Every row gives one point. Each copy is the shape, with its points in the same order, stretched, turned, moved and blurred by noise. Some copies are also mirrored. Which?

Shape (8 x 2):
-1.13; +0.36
+1.78; -1.82
-1.84; +2.94
-0.48; -0.41
+1.61; +0.19
+1.23; -1.19
+2.46; -0.22
-0.43; +1.83
Copy 1 (8 x 2):
+1.32; +0.54
-3.73; -0.32
+4.88; +2.40
-0.05; +0.10
-1.39; +1.25
-2.49; +0.03
-2.65; +1.17
+2.35; +1.98
Copy 1 is: mirrored
Copy 2 (8 x 2):
+0.43; +0.81
+2.34; -1.91
-2.53; +2.61
+0.87; +0.34
+0.14; -1.52
+2.01; -1.52
+0.67; -1.89
-1.28; +0.92
Copy 2 is: mirrored
Copy 3 (8 x 2):
-1.14; +0.80
-0.08; -1.90
+0.19; +3.30
-1.07; -0.15
+1.43; +0.05
-0.02; -1.32
+1.44; -0.86
+0.72; +1.87
Copy 3 is: only turned

Shape (8 x 3):
+2.31; -1.32; -2.55
-1.44; -2.18; +0.22
-1.91; -1.22; +1.59
+1.80; -0.35; -0.38
-0.41; -0.95; +0.76
+1.63; +0.00; -1.48
+1.96; +0.17; +1.49
-1.24; -3.00; +1.27
Copy 1 (8 x 3):
-1.10; -1.85; -0.37
-0.03; +0.49; +4.34
+0.15; +1.77; +3.96
-1.24; -0.05; -0.35
-0.41; +0.98; +2.33
-0.66; -0.72; -1.19
-1.74; +1.24; -0.32
-0.68; +1.02; +5.57
Copy 1 is: mirrored
Copy 2 (8 x 3):
-1.35; -2.09; -1.12
-2.38; +1.60; +1.30
-1.18; +2.08; +1.98
+0.23; -0.56; +0.76
-0.45; +1.03; +1.45
+0.16; -0.98; -1.07
+1.36; +0.29; +2.69
-2.29; +1.77; +2.87
Copy 2 is: only turned
Copy 3 (8 x 3):
+2.50; +3.09; -0.65
-1.12; +0.47; -2.34
-1.78; -0.76; -1.20
+1.07; +1.88; +0.56
-0.53; +0.28; -0.60
+2.21; +1.59; +0.45
-0.14; +1.36; +1.61
-2.21; +1.10; -2.41
Copy 3 is: mirrored

Shape (9 x 6):
+1.26; -0.15; -0.04; +1.42; -3.60; +1.78
+0.58; +2.47; +0.69; +0.62; +0.95; -3.16
+0.17; +0.00; -0.01; +2.15; +1.23; +0.63
-1.11; -2.78; +1.62; -0.79; -0.45; -0.09
+2.24; +0.80; -2.69; -1.07; -0.54; +4.24
-1.91; -0.39; -0.77; -2.97; -1.88; -0.62
+1.71; +1.00; -1.49; -0.30; -0.77; -2.19
+1.09; +0.22; -3.02; +1.66; +0.96; +0.82
-1.03; -3.33; +0.37; -0.57; -0.29; +1.25
Copy 1 (9 x 6):
-0.66; -1.65; -2.66; +4.20; +0.93; -0.26
-1.25; -3.28; +2.97; -2.53; -0.49; -0.29
-1.79; +0.42; +0.01; -0.41; -0.26; +1.04
-0.54; +0.34; +0.34; +0.33; +0.84; -2.54
+1.74; +1.21; -0.83; +3.39; +3.53; +3.45
+3.36; -0.73; -0.40; +0.05; +1.15; -2.48
-0.26; -2.76; +1.01; -0.59; +2.01; +0.11
-0.97; +0.40; -1.30; -0.35; +1.35; +2.41
-0.72; +1.52; -0.77; +0.77; +1.31; -1.35
Copy 1 is: mirrored
Copy 2 (9 x 6):
+1.68; +2.25; +0.88; -2.42; -0.77; +0.47
+1.17; -0.46; -3.04; -0.98; -2.25; -0.91
-1.42; +0.83; +0.24; -0.07; -1.61; -0.41
+2.15; -0.53; +1.43; +2.57; -0.55; +0.34
-0.64; -0.47; +3.28; -4.01; +0.64; -1.29
+3.64; -2.60; +2.33; -0.73; -1.31; +0.87
+1.42; -1.37; -1.58; -2.33; -0.13; +0.23
-2.45; -0.34; +0.80; -2.04; -0.03; +0.22
+0.91; -0.57; +2.82; +2.09; +0.01; +0.48
Copy 2 is: only turned
Copy 3 (9 x 6):
+3.65; +4.36; +2.64; +0.89; -1.35; +2.84
-0.86; -3.26; +0.41; +0.01; -0.36; -0.25
-1.45; +0.33; +0.53; -0.20; +0.22; +0.00
+0.26; +1.12; -1.36; -1.94; -0.42; +1.50
+2.62; +3.41; +1.49; +0.73; -0.07; -1.75
+3.20; +0.65; -1.48; -0.44; +0.23; +1.12
+2.02; -1.23; +0.91; -0.93; +0.63; +0.12
-0.08; +0.69; +1.41; -0.38; +1.83; -0.72
+0.43; +2.38; -1.20; -2.15; +0.25; +1.01
Copy 3 is: only turned

Shape (14 x 9):
-0.11; -1.46; +4.17; -0.54; +3.61; +0.04; -0.93; +0.55; +0.71
-0.68; +0.16; -0.68; +0.80; -0.10; -1.45; -0.51; +0.57; -1.54
+0.04; +1.41; -0.91; +1.20; -1.44; -1.60; +4.25; +0.63; -1.49
-0.56; +0.67; -1.07; +0.33; +1.90; -1.26; -0.88; +0.84; -1.60
-0.35; +0.29; -1.77; +0.45; -0.09; -0.05; +1.36; -0.64; -0.29
+1.98; +0.71; -1.25; +0.23; +0.65; -0.50; +2.85; +1.19; -1.28
-0.31; +1.11; +2.78; -3.91; +2.70; -1.55; -1.13; -1.91; -0.86
-0.36; +0.09; -2.03; +0.83; -0.53; -1.55; -0.34; +0.51; -1.60
+0.81; +1.46; -2.09; +0.92; -1.11; -1.48; -0.04; -2.57; -1.00
-0.59; +0.19; -1.63; -0.96; -1.17; -0.24; +0.03; -0.26; -0.67
+1.75; -3.00; +0.29; -0.11; -0.97; -1.68; -1.35; +0.36; -1.05
+1.41; +0.64; +3.21; +0.19; -0.27; +3.83; -0.09; +0.57; -0.22
+1.09; -4.10; -2.10; -0.86; -0.09; -0.93; -0.47; -3.31; -0.72
+0.32; +1.10; -2.00; +0.01; +0.98; -1.27; +1.08; +0.34; +2.07
Copy 1 (14 x 9):
-2.44; +2.33; +2.68; -0.89; +2.15; +1.23; +1.91; +1.36; +0.63
-0.38; +0.99; +1.44; -1.34; -2.61; -1.52; +0.31; +1.61; -0.67
-1.04; -1.60; +0.70; -1.30; -2.60; -3.68; +0.18; -1.72; -0.31
-1.50; +1.51; +1.13; -2.17; -2.88; -0.68; +0.13; +1.97; -1.57
-0.43; -0.54; +0.45; -1.63; -1.81; -1.60; -1.30; +0.59; -0.41
-1.00; +0.33; +1.04; -2.20; -2.54; -1.30; -0.28; -2.18; -1.13
-4.24; +2.55; +1.94; +1.93; +0.06; +1.48; +0.00; +1.82; +0.60
+0.26; +0.70; +1.23; -1.66; -3.34; -1.72; -0.35; +1.52; -1.33
-0.40; -0.80; +0.60; -0.75; -4.30; -0.14; -1.26; +0.96; +0.35
+0.19; +0.84; +0.49; -0.24; -1.51; -1.68; -1.20; +1.00; -0.54
+1.66; +2.39; +3.92; -0.44; -1.43; -0.16; +0.18; +0.71; -0.85
-0.36; +2.94; -0.15; -0.85; +1.11; +0.00; +1.27; -1.35; +3.59
+1.37; +0.55; +4.10; -1.19; -1.90; +0.31; -3.95; +2.20; -0.55
-0.83; -1.54; -0.31; -0.98; -0.86; -0.25; +0.24; -0.28; -2.26
Copy 1 is: only turned
Copy 2 (14 x 9):
+2.26; -0.94; -2.47; -2.04; +1.60; -0.19; -1.44; -6.07; +1.92
+0.49; -0.20; +0.06; +1.07; -2.75; -1.34; -0.43; +1.69; +0.46
-3.19; +0.76; +2.97; +0.56; -2.17; +1.70; +2.58; +2.24; +1.83
+0.82; -0.48; -2.15; +0.59; -2.91; -0.67; -0.12; +1.13; -0.02
-1.66; +0.31; +0.36; +1.26; -0.53; -0.08; +1.51; +2.09; -0.47
-2.34; +1.85; -0.70; +0.23; -2.48; +2.59; +1.92; +0.51; +0.52
-0.37; -2.24; -1.84; +3.09; +0.05; +0.52; -0.14; -4.38; +3.52
-0.45; +0.35; +0.27; +1.56; -3.26; -1.52; +0.02; +2.87; -0.20
-2.75; +0.77; -0.69; +4.78; -1.36; -0.94; +0.28; +3.65; +0.94
-0.80; -0.15; +1.24; +2.22; -1.33; -0.59; +0.75; +1.84; -0.79
+0.30; +2.24; +0.28; +2.37; -2.83; -2.82; -1.46; -2.12; +0.49
+2.87; +0.55; -0.60; -0.44; +2.98; +3.89; +0.66; -1.84; +1.80
-1.57; +1.98; -0.96; +4.92; -1.54; -4.41; +0.45; -0.92; +0.05
-3.46; +0.34; -0.71; +0.36; +0.29; +0.59; -0.60; +0.76; -2.14
Copy 2 is: mirrored
Copy 3 (14 x 9):
+3.30; -0.28; +1.19; -1.92; +0.18; -0.67; -2.78; -1.11; -0.50
+1.21; -0.64; +0.92; +0.84; -0.38; -0.10; +1.18; +1.12; +0.58
+0.82; -0.48; -1.40; -0.48; -0.95; -4.24; +3.62; +2.65; -0.18
+1.90; -0.25; +0.98; +1.89; +0.39; -0.47; +0.64; +0.24; +0.11
-1.01; +0.57; -0.53; -0.17; +0.49; -1.06; +1.61; -0.14; -0.62
+1.39; +0.63; -0.42; +0.22; -1.34; -3.58; +2.56; +0.15; -0.81
+1.84; +1.03; +3.61; -0.04; +2.04; -2.60; -2.10; +0.51; +0.09
+0.59; -0.05; +0.74; +1.34; -0.37; -0.04; +2.05; +0.61; +0.79
-3.01; -0.26; +0.81; +0.74; +0.45; -2.01; +1.71; +0.50; +0.43
-0.61; +1.62; +0.86; +0.41; -0.01; -0.10; +1.06; +0.79; +0.02
+1.01; +0.20; +3.16; -1.08; -2.27; +0.77; +1.62; -0.42; +1.80
+0.06; +0.53; -1.06; -2.12; -2.48; +0.87; -2.13; +1.42; -4.49
-2.81; +0.92; +3.70; -2.57; +0.69; +0.49; +3.40; -2.93; +1.23
-0.48; +1.76; -1.92; +1.32; +0.64; -3.07; -0.28; -1.33; +1.41
Copy 3 is: mirrored
